Each row of a before or after table is a point. The points were changed in one or more steps. Then noise was added and the rows were shuffled. The steps act on columns, c1 being the first. Name the steps. A step turns or swaps two columns, mirrors them in a line or flattens them onto one, adds a multiple of one to another, or multiplies or shifts one. Angles are multiples of 10 degrees, from the lower column toward the higher: turns from -170 to 170, lines from 10 to 170 but not 90. Use the fewest steps. Two steps may share a column if one is a turn and the other turns, adds or multiplies; they go together, in the order done. Otherwise the lowest column goes first.

Before, 11 rows:
-.30 .49 .49
-.21 .54 .35
-.32 -.36 .02
-.62 .23 .29
-.17 -.76 .00
-.32 .17 .09
.47 -.09 .27
.47 -.50 .42
.08 -.06 .13
-.68 -.12 .64
.44 -.21 .15
After:
.11 .50 -.61
-.02 .09 -.53
.54 -.22 .39
.90 .12 .27
.07 .06 -.15
.42 -.53 .00
-.10 .22 -.46
.16 .35 .25
.12 .77 .15
.56 -.50 .02
.25 -.16 .22
Steps: turn c1 and c3 by -120 degrees; multiply c2 by -1

Before:
-.31 .47 .19 .07 .19 -.07
-.01 .70 .14 -.30 .23 -.01
.00 -.18 -.02 -.07 -.30 .18
.08 -.43 .13 .19 .32 -.02
.02 .35 .16 .13 .00 .01
.03 -.41 .31 .14 -.58 -.39
-.20 -.21 .31 .15 -.38 .02
.06 -.46 -.02 -.02 -.03 .00
-.37 -.44 -.18 .20 .31 .15
.03 .36 -.58 -.01 .26 -.02
.10 -.41 .33 .01 .03 .17
.08 -.16 .27 -.94 .33 .19
After, 12 rows:
.03 .35 .33 .06 -.11 -.01
.50 -.47 .18 .13 .14 -.01
-.36 -.25 .22 -.94 -.04 -.02
-.01 .24 .28 .11 .01 .01
-.08 -.35 -.31 .23 -.20 .02
.46 -.32 .21 .12 .00 -.02
-.12 -.49 .20 .01 .01 -.01
-.20 .61 .33 -.34 -.04 -.03
-.23 .54 -.43 .01 -.05 -.02
-.02 -.41 -.17 .04 .07 -.01
-.30 -.43 .02 .19 -.02 -.04
.26 -.17 -.09 -.06 .07 -.04
Steps: turn c1 and c5 by 120 degrees; multiply c5 by 0.4; turn c2 and c3 by 20 degrees; multiply c6 by 0

Before, 10 rows:
-.84 -.30 .22 -.83 -.07 -.21 -.28 -.08 .59 -.02 -.24
-.77 -.14 .86 -.21 .46 .07 .16 .36 -.09 .47 -.45
-.26 .63 .00 .63 -.44 .15 .16 .08 -.43 .29 .19
-.20 .38 .02 -.51 .54 .36 .03 -.55 -.18 .23 .47
-.35 .11 -.02 .34 .24 .12 .32 -.29 -.03 -.02 .09
-.25 .40 -.02 -.42 .30 .00 -.56 -.50 .31 -.02 -.05
.16 .82 .20 -.16 -.62 -.65 .11 -.72 .33 .09 -.07
.20 .56 .58 -.18 -.51 .02 -.11 -.45 .03 -.22 -.06
.05 .64 .51 .11 .09 -.14 -.20 .22 .06 -.16 .52
-.68 .72 -.51 -.08 .24 -.20 .22 .18 -.33 -.22 -.01
After (10 x 11):
-.65 -.21 .84 -.16 .27 -.20 .23 .22 -.49 .18 -.01
-.25 -.36 .27 .13 .29 .04 -.79 -.49 .82 .27 -.06
-.78 -.42 -.75 .47 .45 .04 .22 .33 -.24 -.12 -.47
-.18 -.28 .25 .37 .52 .38 -.04 -.56 -.22 .19 .44
.06 -.85 .02 -.18 .09 -.12 -.33 .26 .26 .00 .50
.21 -.82 -.11 -.12 -.53 .01 -.18 -.47 .15 .22 -.05
-.35 -.04 .07 -.14 .26 .13 .58 -.29 -.32 -.18 .07
-.85 .08 -.42 .27 -.02 -.21 -.22 -.05 .83 .48 -.26
.17 -.75 .37 .13 -.61 -.63 .36 -.73 .19 .03 -.09
-.27 -.45 .42 .03 -.47 .15 .03 .10 -.51 -.53 .19
Steps: turn c2 and c3 by 140 degrees; multiply c4 by 0.7; turn c4 and c10 by -120 degrees; multiply c7 by 2; turn c7 and c9 by -30 degrees

Before, 13 rows:
.42 .14 -.12 -.14 -.36 -.08 .45 .12 .04 -.12 .05 .00 .18 .14 .20 .26 -.40 .42
.36 .24 -.41 -.17 -.39 .00 .11 -.17 .25 -.70 .35 .36 -.09 .39 .31 -.02 -.29 .04
.26 .43 -.18 .13 -.39 .47 .16 -.20 .26 -.23 -.09 .05 -.06 -.18 -.09 .17 -.71 .11
.28 .50 -.55 -.07 .26 -.29 .25 -.34 -.39 .26 .24 -.40 .19 .11 -.17 -.40 -.01 .55
-.28 -.08 -.24 .22 .29 -.01 .07 .07 -.14 -.25 .21 -.52 .41 -.06 .18 -.16 .01 .07
.27 .18 -.28 -.05 -.43 .32 -.15 .33 .20 .03 .24 .33 -.48 -.16 .31 .02 -.12 -.24
.11 .22 -.31 .30 -.20 .66 .10 .00 -.03 -.21 .08 .62 -.34 -.18 .02 .24 .11 .15
-.26 .17 .07 .25 -.87 -.05 .03 .29 -.06 .23 -.18 .25 -.25 .11 -.13 -.11 .04 .18
.08 -.47 .15 .09 .10 .12 .08 -.11 .25 -.23 .23 -.67 .09 .22 .09 -.38 .27 .12
.35 -.13 .30 .42 -.68 -.07 .37 .37 .24 -.13 .51 -.14 .71 .10 .32 -.71 .03 .07
-.14 .13 .13 .15 .46 .20 -.39 -.34 .10 -.08 .05 .03 -.06 .28 .17 -.20 -.44 .25
.15 -.21 -.35 .60 .50 .08 -.02 .00 .50 .03 -.27 -.34 -.17 -.29 -.07 -.07 -.20 -.15
-.17 -.35 .17 .07 -.20 .20 .58 -.26 .14 -.23 .20 .21 .27 -.62 .12 .22 .17 -.11
After:
.29 .16 -.27 -.02 .44 .29 -.15 .34 -.01 -.16 .24 -.48 -.48 -.39 .32 -.02 -.11 -.33
.08 -.47 .15 .02 -.10 .12 .08 -.12 .07 .29 .25 .64 .09 -.09 .09 -.42 .26 .90
.35 .24 -.42 -.12 .39 .01 .10 -.17 .01 .75 .35 -.26 -.11 -.20 .33 -.06 -.30 -.52
.18 -.20 -.34 .64 -.52 .07 -.01 -.01 .03 -.25 -.24 .13 -.16 .27 -.06 -.14 -.10 .55
.30 .49 -.54 -.05 -.27 -.31 .25 -.34 .08 -.09 .26 .78 .19 -.02 -.16 -.31 -.03 .28
-.17 -.36 .17 .04 .22 .19 .56 -.27 -.03 -.33 .21 -.28 .27 .40 .11 .20 .17 -.25
.12 .22 -.31 .26 .21 .67 .11 -.01 -.05 .01 .09 -.38 -.33 .23 .01 .23 .16 -.94
.43 .14 -.12 -.07 .38 -.06 .45 .12 -.03 .19 .05 .35 .20 -.31 .19 .24 -.41 -.22
-.15 .12 .10 .20 -.47 .21 -.42 -.35 .05 .26 .06 .19 -.06 -.39 .18 -.22 -.40 -.15
.34 -.14 .30 .39 .69 -.10 .35 .38 .13 .16 .51 .18 .74 -.44 .32 -.74 .11 .17
-.27 .17 .08 .24 .85 -.04 .02 .28 .02 -.07 -.16 -.05 -.25 -.04 -.12 -.09 .09 -.43
-.28 -.08 -.24 .23 -.30 -.03 .08 .06 .03 .11 .20 .49 .40 -.03 .16 -.12 .04 .67
.25 .44 -.18 .26 .39 .45 .16 -.20 -.02 .01 -.11 .05 -.08 .43 -.10 .13 -.66 -.12
Steps: turn c4 and c17 by 10 degrees; multiply c5 by -1; flatten c9 and c16 onto the line at 100 degrees; turn c10 and c14 by -130 degrees; add -1.5 times c15 to c14; multiply c12 by 1.6; turn c12 and c18 by -120 degrees

Before:
-.46 .18 .16 -.46 -.28 -.32 .07 -.02 -.66 .55 .30 -.20 -.52 .32 .35 -.11 .22 -.07 -.19 -.08 -.16 .18 -.14 .04
-.08 .64 .29 .13 .04 -.24 .15 .24 .07 -.42 -.09 -.12 .01 .00 .06 .01 .38 .26 -.11 -.24 .38 .54 .70 .25
-.23 .44 .36 -.34 -.05 -.76 .39 -.05 .17 .44 .49 -.07 -.02 .22 .00 -.30 .57 -.14 -.16 .22 .31 .26 -.09 .00
.19 .39 .09 -.18 .39 -.34 .94 .18 .07 .17 -.03 .33 -.09 .05 -.35 .01 -.18 -.13 -.01 .09 .06 .13 .63 .21
-.07 .28 -.02 .08 .29 -.19 -.60 .15 .21 .21 .04 .40 .40 -.17 -.12 .51 .30 .19 .05 -.24 .04 .26 .35 .23
.47 .28 -.22 .17 -.08 .24 -.23 .21 .91 -.45 .32 .52 .09 .26 .00 .12 -.14 .47 -.06 .28 -.02 -.54 .10 .02
.27 .44 .05 .25 .39 .29 .23 .31 .71 -.05 .25 .23 -.02 .03 -.10 .15 -.11 .55 -.13 .50 .06 -.38 .29 -.61
-.67 .26 -.31 -.34 -.30 -.56 .65 -.21 -.37 .45 .41 .23 -.65 .02 .27 -.25 .22 -.10 .05 .16 .47 -.13 -.23 -.03
.24 .06 -.39 .01 .18 .15 .03 -.16 .78 -.26 .32 -.03 .00 -.12 -.12 .18 -.43 .48 .11 .40 -.04 -.29 .54 -.08
After, 9 rows:
.08 .48 .14 -.09 -.28 -.28 -.51 -.04 -.72 .56 .29 -.26 .36 .85 -.59 -.14 .18 -.10 -.18 -.13 -.16 .17 -.18 .09
-.09 .01 -.04 -.26 .32 -.25 -.02 .18 .23 .17 .03 .60 -.73 -.42 -.04 .50 .31 .17 .10 -.28 .08 .26 .37 .21
.19 -.10 -.23 -.30 -.04 .18 .00 .22 .91 -.45 .30 .82 -.24 .62 .42 .13 -.18 .49 -.05 .32 -.02 -.54 .16 .02
.08 -.02 -.37 -.06 .20 .08 .00 -.17 .80 -.25 .26 -.02 .05 -.32 .22 .19 -.41 .48 .17 .38 -.08 -.26 .54 -.10
-.12 .44 .33 -.33 -.07 -.77 .19 -.01 .11 .47 .52 -.06 .40 .56 -.20 -.27 .59 -.18 -.23 .20 .35 .34 -.09 -.02
-.01 -.01 .29 -.68 .03 -.21 .12 .31 .02 -.38 -.12 -.17 .12 -.02 -.13 .01 .40 .27 -.12 -.23 .38 .50 .66 .22
-.11 .32 -.36 -.20 -.27 -.53 -.25 -.15 -.36 .46 .45 .31 .90 .03 -.74 -.27 .19 -.09 .07 .16 .42 -.14 -.21 -.03
-.20 .23 .13 -.38 .37 -.34 .39 .11 .12 .18 -.01 .54 .88 .11 .29 -.02 -.17 -.07 -.01 .08 .08 .10 .62 .19
.03 -.18 .06 -.45 .41 .24 .02 .35 .67 -.04 .25 .33 .23 .10 .28 .13 -.04 .55 -.11 .51 .07 -.39 .29 -.62
Steps: mirror c1 and c15 in the line at 30 degrees; mirror c2 and c4 in the line at 140 degrees; mirror c7 and c13 in the line at 30 degrees; multiply c12 by 1.6; multiply c14 by 2.5
